Each point is reached from the start by the listed moves, each made 0, 1 or 2 times, or once backwards (-1), plus a little noise. Is the number of moves made odd or even? Then give how often each move was made.

Moves:
(1): [19 18 32  7]
(2): [-13 -15   4  14]
(3): [ 20 -15  20  13]
Start: [ 6 -6 -7  1]
Points:
[ -2 -18  32  35] => odd (1, 2, 0)
[-60 -39 -52  10] => even (-1, 2, -1)
[48 -5 46 20] => even (1, 0, 1)
[ 6 -4 -7 -1] => even (0, 0, 0)

Moves:
(1): [  3 -12   1   3   8   6  -3   1 -14]
(2): [ 5  5 -5 10  0 -5  5 -5 -9]
(3): [ -1  -1  -5  -4  11  -7   0   8 -16]
(4): [16 18  6  7  0 -9  7 13  0]
(5): [ -5   8   2   1   5   3   7   1 -11]
(6): [ 6  7  0 -5  1  1 -5  1  3]
(7): [ 6  5  6 -5 -3 -9 -6 -4  2]
(8): [-5 -9  2  4  9 11 11 -2 13]
(9): [-9 11 -2  9  7  2 -4 -2  8]
Start: [-5 -1  0  5  5 -1  2 -1 -4]
Points:
[-31 -33   0   9  39  26  25  16 -29] => odd (1, -1, 1, 0, 1, -1, -1, 1, 0)
[-48  11  -9  27  60  28  23 -16  -5] => even (0, 1, 1, -1, 2, 1, 0, 2, 2)
[ 1  3  4  2 37 20 22 27 19] => even (0, -1, 1, 1, 0, 2, -1, 2, 0)
[  7  10   2   9  -6 -10  19  19 -42] => even (0, 0, 0, 1, 1, -1, -1, -1, -1)
